Rows are points. Each copy is the shape, with its points in the same order, stretched, turned, moved and blurred by noise. Is it also mirrored, or only turned?
(in the rows, 128 means zero)

Shape:
[[111 165 119]
 [158 114 158]
 [ 63 140 135]
 [168 148 165]
 [114 141 128]
 [161 129  74]
 [181 129  79]
 [101 176 123]
 [ 39 116 215]]
Copy 1 (9 x 3):
[[117 152  91]
 [178 175 149]
 [143 126  54]
 [151 198 130]
 [142 142 108]
 [128 130 184]
 [131 142 199]
 [109 151  69]
 [205 165   7]]
Copy 1 is: mirrored
Copy 2 (9 x 3):
[[145 139 102]
 [106  97  91]
 [126 176 129]
 [112 105  67]
 [136 138 115]
 [164  77 124]
 [162  70 118]
 [155 150 101]
 [ 68 198 117]]
Copy 2 is: mirrored
Copy 3 (9 x 3):
[[ 98 155 135]
 [142 112 101]
 [140 188 148]
 [123  97 117]
 [118 157 123]
 [ 75 145  75]
 [ 77 129  73]
 [101 164 151]
 [208 172 172]]
Copy 3 is: mirrored

Shape (7 x 4):
[[ 85 127 171 190]
 [ 71 116 110  99]
 [152 127 133 129]
 [126 165 132 139]
 [152  54  63 102]
 [148 102 158 161]
 [144 125  83 131]]
Copy 1, 7 rows:
[[196  89 207 124]
 [199  89 117 174]
 [ 99 137 117 113]
 [145 172 154 137]
 [110  55   7 103]
 [101  99 144  93]
 [132 135  82 116]]
Copy 1 is: only turned
Copy 2, 7 rows:
[[ 73  50 157 154]
 [114  91 104  77]
 [134 122 137 146]
 [127 112 175 137]
 [116 157  53 108]
 [105  89 127 168]
 [118 152 132 129]]
Copy 2 is: only turned
Copy 3, 7 rows:
[[139  58 124  42]
 [115 165 168  86]
 [141 125 111 132]
 [148  81 146 120]
 [ 69 214  84 190]
 [141 111  84 100]
 [104 122 120 181]]
Copy 3 is: only turned

Shape:
[[135 151 173 100 155 131]
 [114 107 193 161 128 132]
 [143 134 143 116 170 157]
 [128 119 142 146 178 112]
 [123 194  80 121  88  95]
 [104 136 141 105  83  89]
 [ 93 155 134 117 167 108]
 [142 175 104 166 126  98]
 [128  94 149 128 157 118]
 [127 158  73 139 111 168]]
Copy 1, 10 rows:
[[133 159  94 108 131 139]
 [184 103 146 101 139 136]
 [149 159 100 138 130 118]
 [160 111 100 131 122 127]
 [  7 171 117 106  93 110]
 [ 79 131 124  96 144 145]
 [110 133  77 104 135 116]
 [ 72 142 125 116  74 112]
 [169 109 113 139 146 140]
 [ 72 177 131 143 114  79]]
Copy 1 is: only turned
Copy 2:
[[139  80 124 154 132 119]
 [181 148 147 158 177 162]
 [130  67 157 167 127 123]
 [104 102 157 159 133 174]
 [ 69 156  70  56 106  80]
 [150 163  71  74 140 120]
 [ 87  96 120 105 149 146]
 [ 65 175 109 122 101 120]
 [146 114 144 145 135 171]
 [102 121 148  86 129  73]]
Copy 2 is: mirrored

Shape, 11 rows:
[[146  94 139 148 148 107  95 108]
 [140 150 119 127 149 128 181 125]
 [133 130 115  78 100 143 137 101]
 [126  96  89  41 149 114 118 103]
 [156 105 109 130 149 121 146 100]
 [157  92 109 146 115 104  92 134]
 [138 143 130 136 153 133 108 142]
 [130 132 149 142 139 116 179 141]
 [101 161  89 143 103 152  95 104]
 [ 85  93  88 153 100 191 141 110]
 [ 82  99  93 145  78 102 100 108]]
Copy 1:
[[136  80 136 110 118 135 148 153]
 [111 140 128  97 105 151 144  97]
 [131 134 106 143 140 158 150  94]
 [136  86 103 159  94 163 142  91]
 [132  96 123 100 115 153 142 118]
 [136  75 132 108 117 103 131 124]
 [124 118 156 119 115 136 149 116]
 [116 138 123  89  97 133 151 134]
 [130 138 144 144 147 145 110 118]
 [188 154 117 118 136 161 112 171]
 [132  99 107 131 115 107  92 162]]
Copy 1 is: only turned
Copy 2 (11 x 8):
[[166 104 156 147 188 128 148 129]
 [ 91 124 120 100 126 166 151  84]
 [115 131 102 108 148  68 169 104]
 [146 105 108 144 159   7 184  58]
 [140 101 155 112 170 137 170  91]
 [177  79 153 156 168 130 163 165]
 [107 129 151 157 125 128 136 124]
 [106 104 100  95 140 183 115 108]
 [121 176 157 130  95 102 164 141]
 [122 120 170  50 102 112  95 126]
 [195 123 110 111 135 107 150 159]]
Copy 2 is: mirrored
Copy 3 (11 x 8):
[[145 148 139 142  61 133 104 141]
 [ 92 118 122 133 169 131  96 132]
 [169 119 140 133 160 128 126 143]
 [198 121 162  87 136 124  68 144]
 [128 135 131 129 131 157  79 145]
 [113 117 170 142  67 158 111 148]
 [ 93  96 136 130  96  98 109 131]
 [ 91 152 121 137 148 145 125 122]
 [100  73 147 173 122 109 123 104]
 [129 101 100 125 165 208 146  64]
 [151 147 178 165 103 169 138 105]]
Copy 3 is: only turned
Copy 4:
[[117 121 105 109 128 155  58 131]
 [149 103 119 155 127  68 135 122]
 [214 131 126  82  85 103 142 126]
 [209  89 148  25 115  95 128  96]
 [153 107  95 104 145 102  89 125]
 [155 154 147 109 159 161  64 127]
 [126 102 152 149 114 143 111  96]
 [114 128 126 169 120  73 119 138]
 [202 115 155 121 116 175 161 167]
 [134 178 120  77 170 150 211 154]
 [190 156 153  89 147 166 124 222]]
Copy 4 is: mirrored

Shape (12 x 8):
[[107 139 148 205 111  83  91 118]
 [ 90 122 115 107  85 102 107  85]
 [100 121  73 142 130  81  91 126]
 [ 99 139 111 117  85 156 100 143]
 [122 158  95  99 116 154 136 109]
 [122  57 128 181  84 103 115  67]
 [182 156 117 103 140 127 150 141]
 [127 120 191  96 103 192  71 135]
 [100 164 134 134 120 133  80 144]
 [ 49  42 133 146 169 153 128 116]
 [ 25  85  95 117 127  93 146 136]
 [115  53 146 104 142 180 163 154]]
Copy 1 (12 x 8):
[[163  67 178  89 164 100  89 114]
 [211 135 163 160 133 128 137  96]
 [209 118 142 198 159  90 108 141]
 [168 116 148 161  92 134 108 111]
 [134 123 152 162 124 153 134 109]
 [161 175 186 123 164  85  87  89]
 [ 98 131 148 139 140 149 121 176]
 [140 126 131 100  53 112 139  98]
 [169  67 143 133 109 122 122 116]
 [185 184  73 179 156  90 115  73]
 [249 162  87 216 157 138 114 101]
 [131 227  79 161 116 134 107 122]]
Copy 1 is: only turned
Copy 2, 12 rows:
[[ 94  41  74 142  83 113 171 130]
 [164 137  88 124 158  85 173 111]
 [139 108  54 103  99 120 155 107]
 [137 129  84 126 167 148 144 177]
 [129 178  90 131 159 112 145 147]
 [142  64  76 181 112  94 148  73]
 [118 185 138 151 129 145 143 126]
 [132 113 191 142 197 172  93 146]
 [114 113 103 104 140 139 139 162]
 [158  82 102 137 101  89  55 112]
 [192 118  43 113 102  70 136 152]
 [165 147 146 169 126 142  66 140]]
Copy 2 is: only turned
Copy 3 (12 x 8):
[[180 135  71 121 104 119 194 157]
 [141  86 105 105 164  92 147 112]
 [179  91  84  98 161 128 117 114]
 [114  47  81 124 173 143  89 147]
 [111  72 112 139 162 135 113  88]
 [151 174 101 102 169 102 222 150]
 [143 101 146 167 124 142 105 100]
 [ 67  49 133  75 140 171  86 171]
 [134  50  76 106 125 151 109 138]
 [101 152  55  45 160 137 131 108]
 [144 132  39  76 170  82 106  98]
 [ 77 155 106  91 157 133 101 135]]
Copy 3 is: mirrored

Shape (12 x 9):
[[132 148 131 144 140 140 116 140 149]
 [156 148 125  98  88 139 140 116 138]
 [129 123 123 149  96  98 118 123 130]
 [128 115 126 146 154 143 148 110 128]
 [180 105 132 138 152 143 138 131 145]
 [156 135 163 144 114 130 149 148 171]
 [116 144 153 119 139  90 150 152 116]
 [140 106 130 145 134 149 133 127 112]
 [117  96 124 113  90 127 150 133 146]
 [120 107 167 146 152 120 112 117 129]
 [125  98 134  66 129 142  71 128 146]
 [140 151 159 146 142 144 147 137 116]]
Copy 1:
[[116 130 152 154 152 135 129 133 120]
 [156 146 119 138 153 122 160 108 140]
 [130 155  87 115 141 133 120 134 106]
 [102 102 127 116 100 142 136 130 119]
 [124 117 137 147 116 126 158 107  91]
 [115 132 132 157 172  90 147 111 114]
 [131 126 132 104 134 108  94 116 137]
 [127 105 129 118 126 139 148 135 105]
 [128 157 109 111 123 102 155 150 120]
 [ 88 125 147 102 151 136 130 124 104]
 [124 192 188 113 154 137 177 135 109]
 [129  89 144 135 160 123 125 114 134]]
Copy 1 is: only turned
Copy 2:
[[125 144 109 139 133  92 123 155 138]
 [156 108  85 131 152 156 138 148 162]
 [135 146 149  90  99 131 151 121 150]
 [114 139 156 149 146 137 107 134 109]
 [149 133 124 156 120 155  92 144 139]
 [116 104 137 145 120 114 104 161 193]
 [ 93 101 147 164  83  94 140 117 128]
 [121 150 144 117 146 142  99 116 109]
 [150 119 165 126 152 151 109  99 166]
 [126 113 166 115 102  99  98 122 112]
 [249  98  92 121 143 107  91  86 114]
 [ 74 126 124 139 136 105 121 152 118]]
Copy 2 is: only turned
Copy 3, 12 rows:
[[114 125 129 155 137 122 118 133 129]
 [129 115 116 139 113 170  85 126 135]
 [132 106 148 139 147 148 128  75  99]
 [144 118 140 103 115 110 134 137 147]
 [156 119 123 165 121 133 110 140 189]
 [127  85 120 186 108 136 125 153 133]
 [140 124 150 172 115 143 164 147  70]
 [142 116 161 119 116 126 121 121 154]
 [124  77 148 103 115 170 137 121 128]
 [130 147 134 144 106 109 169 105 134]
 [ 94 176 114 138 114 180 138  95 171]
 [135 123 145 160  99 108 124 159 120]]
Copy 3 is: mirrored
Copy 4:
[[161 123 136 105 156 126  92 129 107]
 [ 95 127 147 130 126 150  96  83  88]
 [118 130  76 143 151 115 108 110 105]
 [114 144 149 127 137 120 119 143 156]
 [116  92 159 111 146 150 104 103 169]
 [127  95 107  69 115 141  66  93 132]
 [156 133  91 158  78 161 103 163 129]
 [128 142 145 141 136 119 121 106 160]
 [ 82 108 113 129 107  94 144  99 126]
 [153 149 126 101 133 145 133 139 162]
 [147 113 195 116 149 147 193 110 106]
 [160 154 131 123 113 152  74 123 142]]
Copy 4 is: only turned

Shape, 15 rows:
[[ 88 136 125 162  81 113 107  76 153 103 151]
 [174 160 126  87 168 165 152 150 116  81 156]
 [146 130 141 126  92  99  79 147 189 140 134]
 [109 101  85 180 124 173  76  93  94 120 162]
 [ 85  89 143 164 120 114 127 170 181 101 118]
 [163 100 130 169 131 103 100 131 170 110 175]
 [161 134 121 141 141 119  97 131 124 179 110]
 [145 137 110 136  74 155 101 125 143 162 102]
 [113 130 146 140 104 169 170 175 122 166 182]
 [100  85 132 102 167 128  79 171 133 119 156]
 [ 82 129 135  91 119 167 163 115 176 106 176]
 [157 140  90 158  98 101 170 172 169 118 180]
 [ 80  63 159  93 124 142 172  85 143 123 167]
 [152  86 158 138  73  95 171 140  91 104 134]
 [121 148 128 151 110 165 149 132 170 132  90]]
Copy 1 (15 x 11):
[[122 150 111  56 130 112 171 111  43 146 112]
 [120 172 125 225 127 158 165 104 147 176 111]
 [ 74 116  70  75 148 143 151  63  81 112 131]
 [157 105 103 128 179  61 142 167  60 229 170]
 [ 36 161 110 152 107  94 106  74  63 108 150]
 [ 65 140  94 130 122 125 173  63  53 203 130]
 [120  88 118 102 168 146 110 130 134 160 167]
 [122  84  87  67 171 148 133 155 102  98 145]
 [ 93  88 159 195 170 150 115 116 116 120  50]
 [116 125 128 202 153  69 111  67 126 170 165]
 [153 132 153 169 110 134 173  48  76 108  88]
 [ 27  89  84 143  73 158 149  85  58 172  50]
 [143 133 217 169 127  96 174  61  87  99 138]
 [  7 171 158 138 144 111 161 155 126 106  99]
 [109 130 111 111 131 160 124 126  77  89 146]]
Copy 1 is: only turned
Copy 2 (15 x 11):
[[161 151 194 122  80 124 198 135 152 143 105]
 [113 200 109 115 166 129  75 119 104 124  97]
 [109 166 176 157  71 136 136 107 124 131  66]
 [119 101 121  48 106 113 176 128 112 115 111]
 [130  97 209 139  92 134 131 120 180 147 128]
 [155 158 178 117  81 109 108 102  95 129  79]
 [ 92 132 118 128  89 108 145 133  76 104 108]
 [104 156 124 126  64 126 163 116 138 121 102]
 [ 88 181 159 111 111  88 147  94 133 186 163]
 [ 71  95 157  95 130 129 114 132 118 141  76]
 [119 187 187  94 106 121 138 146 164 160 102]
 [136 196 175 125  80 153 130 102  91 177 150]
 [129 138 168 113  95  80 132 165 179 183  97]
 [162 136 141 178  99  98 148 106 148 214 133]
 [135 159 160 132  83 126 137 130 173 105 133]]
Copy 2 is: only turned
Copy 3:
[[141  84 137 159 136 119 137 145 110 174  95]
 [143 149 186 117  57 132 148 140 166  79 125]
 [111 127 148 135 118 149 142  79  74  94  71]
 [102  59 117 181 129 133  84 181 144 145  61]
 [136  87 147 177 133 124 161  97 151 126 164]
 [139  78 147 143 131 171 130 103 117  77  71]
 [112 141 101 140 144 148  76 115 112 103  89]
 [ 95 155 143 147 157 111 105 128  92 120  74]
 [ 97 145 156 133 166 131 150 118 214 132 119]
 [ 91  86 112 148  83 150 136 105 164 110 125]
 [110 109 156 118 105 117 206 174 172 147 154]
 [151 134 233 124 154 188 151 104 153 114 133]
 [108  73  85  86 130 108 168 166 168 140 150]
 [151 109 163 100 143 108  99  65 159 115 117]
 [138 151 148 174 153  85 141 148 127 127 129]]
Copy 3 is: mirrored
Copy 4, 15 rows:
[[133  89 191  63 133 181 154 107 130 113 112]
 [ 86 136  98 143  64 153  51 120 162 163 181]
 [ 84 112 124 131 118 132 182  95  99 106 123]
 [122 109 177  74 181 176 148 141 149  66 171]
 [ 54 161 123 113 129 159 150 144  72 137 116]
 [ 82 163 108 102 112 140 174 103 123  68 148]
 [151 148 130 152 145 127 188 120 113 116 154]
 [138  86 159 146 156 121 141 110  90 124 145]
 [125 132  91 118 106 111 126 200 129 110 139]
 [ 38 147  88 111 157 162 175 142 134 110 159]
 [ 87  99 106  81  95 171  87 123 105 160 142]
 [ 77 137 125  91  82  75 124 124 111 116 142]
 [104 136  59  80 140 162 114 129  98 129 102]
 [115 159  98 130 133 105  96 145 143 103  65]
 [130 126 154 157 107 155  97 123  63 166 144]]
Copy 4 is: only turned

Shape (18 x 12):
[[100 128 106 144 138  83 130  84  99 172 123 136]
 [121  88  55  50  54 135 127 129 134 169 144 131]
 [ 66 139  98 168 194 103 145 133 122 145 125 161]
 [114 146  80 146 142 105 140 119 124  92  98 145]
 [111 128  83 178 119 152 117  99 139 124 146 147]
 [145 170 145 143 163 127 151 138 189  87 150 148]
 [178 154 153 174  74 117  84 179 191  87  81 123]
 [108 200  70 144 184 102 112 131 118 111 114 172]
 [172 140 166 139  82 163 127 208 121 148 114 117]
 [101 121 182 134  80 184 136 169 129 116  83  61]
 [109 131  61  70  80 134 139  85  81 139 163 164]
 [ 91  98 103 119 134  85 130 133  90 105 157 151]
 [151 131 140 194 154 150 154 189 169  93  75 144]
 [133 109  75  94  90 140 104 110  85 118 161 164]
 [ 89  91 123  59  72 145 138  95  85 159 119 192]
 [ 82 168 101 159 123 111  89 144 142 112 137 174]
 [117 133 122 165 159 143 102 162 195  84 119 134]
 [126 136 145 146  32 136 183 190 134 132 109 119]]
Copy 1, 18 rows:
[[122  75 141 143 150 118 104 161 104  59 179 167]
 [134 105 179 145 211  31  90  85 162 179 187 118]
 [ 73  81 111 158  77 134 180 126  62  76 165 129]
 [124 111  97 157 115  92 197 120 132  74 128 118]
 [110  55  77 159 169 124 143 104 104 127 142  87]
 [ 63 147  50 120  69 139 148 128 130 125  56 104]
 [117 220  53 133 138 162 150 100 202 113 131  89]
 [111 104  58 128  54 117 191  94 116  76 128 175]
 [146 200 125 138 144 176 143 154 177 214 173 124]
 [167 139 222 141 133 199 171 143 173 172 148  78]
 [175  64 134 108 170  29 108 125 121 160 169 144]
 [144 100 141  95 155  72 175 136  71 119 164 122]
 [ 89 202  74 204  82 176 216 128 130 126 107  71]
 [179  88 122 110 195  51 122 109 103 167 148 129]
 [210 115 187 129 135  48  71 136  64 143 177 120]
 [115 102  67 103  88 124 156  78  97 105 176 113]
 [ 72 133  87 152  95 161 183  67 120 115  88  76]
 [134 180 125 150 147 122 174 184 193 190 205  68]]
Copy 1 is: only turned
Copy 2 (18 x 12):
[[178 126  99 140 133 196 146 164  95 101 110  51]
 [162 105 127 156  73 107 111 230  79 141 119 204]
 [144 146 116 187  54 160 141  98 118  64 119   7]
 [140 129 113 163  72 152 145  89 111  89  98  92]
 [134 123 115 167  93 150  97 130 130 170 100  77]
 [122 127 157 155 101 116 102  65 156 101 164 117]
 [152 123 145 184 173  77 145  77 177 116  94 149]
 [162 141 116 211  74 141 143  60  51  65 111  74]
 [113 102 173 213 142  73 170 152 179 127 151 143]
 [ 82 110 178 112 113  42 181 161 216 165 127 105]
 [159 103  99 150  54 155 121 183  70 163 155 158]
 [145 181 103 157  51 183 150 113 122 138 134  81]
 [ 88 121 138 221 100 101 145  57 198  81 112  84]
 [139 138  85 170  74 158 109 154  77 184 137 161]
 [152 116  57 148  75 129 120 213 103 163 171 166]
 [186 152 105 196  78 126 134  76 105 127 115  81]
 [112 162 128 171 100  89 102  64 151 118 108  91]
 [148  60 188 186  78  81 188 151 219 113 139 122]]
Copy 2 is: mirrored

Shape (18 x 12):
[[109 120 243 123 121  80 187 154 100 125  66 160]
 [154  90 134 118 133 146 180 159 104  97 138 128]
 [159 141 109 117 137 142 129 108 110 163  78 140]
 [153 142 141 121 129 156 150 138 116 137  82 140]
 [157 148 136 125 103 104 125 137 103 162 129 120]
 [164 133 106 166 133 153 123 117 148 160 133 249]
 [ 79 139 138 121 145 101 138 144 215 147 119 124]
 [146 105 172 131  67 135 178 142 170 115 137 119]
 [168 130 101 215 134 148 148 144 102 166 130 129]
 [148 148 114 119 143 145 162 104 103 134 119 141]
 [150  85 143 120 143 144 126 149 151 165 139 140]
 [161 142 118 127 149 159 149 149 107 136 143 119]
 [132 147 149 185 131 156 118 125 134 164 131 118]
 [143  85 122 142 103 113 139 149 118 111 129 116]
 [124 121 119 128 113 155 119 130 103 142 102 133]
 [ 80 140 108 177  54  98 160 151  99 157 135 133]
 [149 138 171 139 151 115 131 109 108 139 122 119]
 [151 140 104 156 126 149 126 163  94 118 111 124]]
Copy 1:
[[ 96  23 125 141  96  55 156 120  70 167 154  88]
 [141 125 143 119 184 146 137 139  81 137 123 100]
 [124 132 137 137  92 123 188 164 159 119 119  98]
 [120 121 123 134  93 140 175 150 120 142 131  72]
 [106 131 135 114 108 131 158 122 152  99 160 112]
 [172  94  56 153  79 133 139 140 178  92  51  47]
 [157  93 107 134  68 152  73 163 160 145 166 111]
 [151 142 115  84 101 115  82 125  67 104 148 104]
 [138 119 120 173 115 168 173 146 116  50 121  80]
 [137 134 147 138 118 157 154 130 130 132 112 114]
 [116 117 140 102 133 125 110 171 154 112 125  92]
 [115 138 145 132 139 190 151 142 127 129 132  91]
 [ 97 116 101 155  69 163 130 148 110  90 133 104]
 [148 130 119 118 172 118 139 139 107 103 142 121]
 [112 148 115 146 124 124 158 148 121 126 123  98]
 [154 135 114 175 127  94 133  82  94  74 169 106]
 [ 92  86 138 134  99 145 135 145 113 118 131 142]
 [125 142 104 152 137 168 188 145 121 115 138  79]]
Copy 1 is: mirrored
Copy 2 (18 x 12):
[[179 139 134 120  33 126 153 180 187  10 176 123]
 [141 172 152 114  61  89 162 106 142 129 152 112]
 [169 119 121 110 125  94 149 156  83  94 141 104]
 [178 141 141 121 102 114 166 161 119  83 139  86]
 [130 114  73 108  79 128 145 123 130 125 105 101]
 [117 138 125 200  91 115 166 181  19 104 186  60]
 [ 96  89 181 130 161 189 116  64 135  92 165 118]
 [164 127 171 138  47 127 151  86 183 130 131  83]
 [160 197  54 155 101 114 107  93  94 134 174  55]
 [152 143 129 106 119 101 119 148  86 105 123 112]
 [110 125 126 112  83 130 167 117 131 144 214 115]
 [126 157 109  99 110 130 146 125 116 140 131  93]
 [150 153  70 159 126 170  98 129 144 125 172  91]
 [137 145 124 153  70  92 146  75 154 134 145 116]
 [175 143 108 151 101 123 152 139 125 107 140 122]
 [191 173  61 167  55 158 113  57 115  88  98 107]
 [122 125  92 118 113 124 101 162 153 111 157 124]
 [148 172  95 161 111 117 161 112 126 117 115  85]]
Copy 2 is: only turned
Copy 3 (18 x 12):
[[112 136  82 105  96 177  63  89 110 164  54 138]
 [ 84 131 120 158 141 145 107 127 160 145 134 126]
 [148 160 146 120 139 111 139 100  91 112 139 188]
 [130 169 119 121 147 124 115 119  99 127 138 157]
 [140 149 129 103 126  93 132 139 121 159  96 161]
 [138 171 183 145  68 167 165 156  67 165 135 170]
 [199  93  61 122 125 149 141 125  88 123 142 122]
 [111 128  70 128  88 110 102 139 142 177 146  94]
 [115 141 194  68 145 113 103 147 112 177 146 186]
 [111 153 140 114 128 139 132 126 141 107 143 181]
 [171 140 146 167 120 123 123 129 136 147 132 135]
 [127 161 145 124 162 121 123 153 152 128 142 156]
 [157 153 169  60 120 104  96 162 119 135 143 140]
 [104 105 117 133 125 113 116 116 112 162 125 111]
 [133 145 139 131 130 102 112 134  89 111 131 143]
 [ 95  94 106  88  94 103  91 169  71 173  90 167]
 [135 151 153  75 117 128 111 119 151 125 115 144]
 [111 149 140 107 170 106 119 146  88 144 134 134]]
Copy 3 is: mirrored
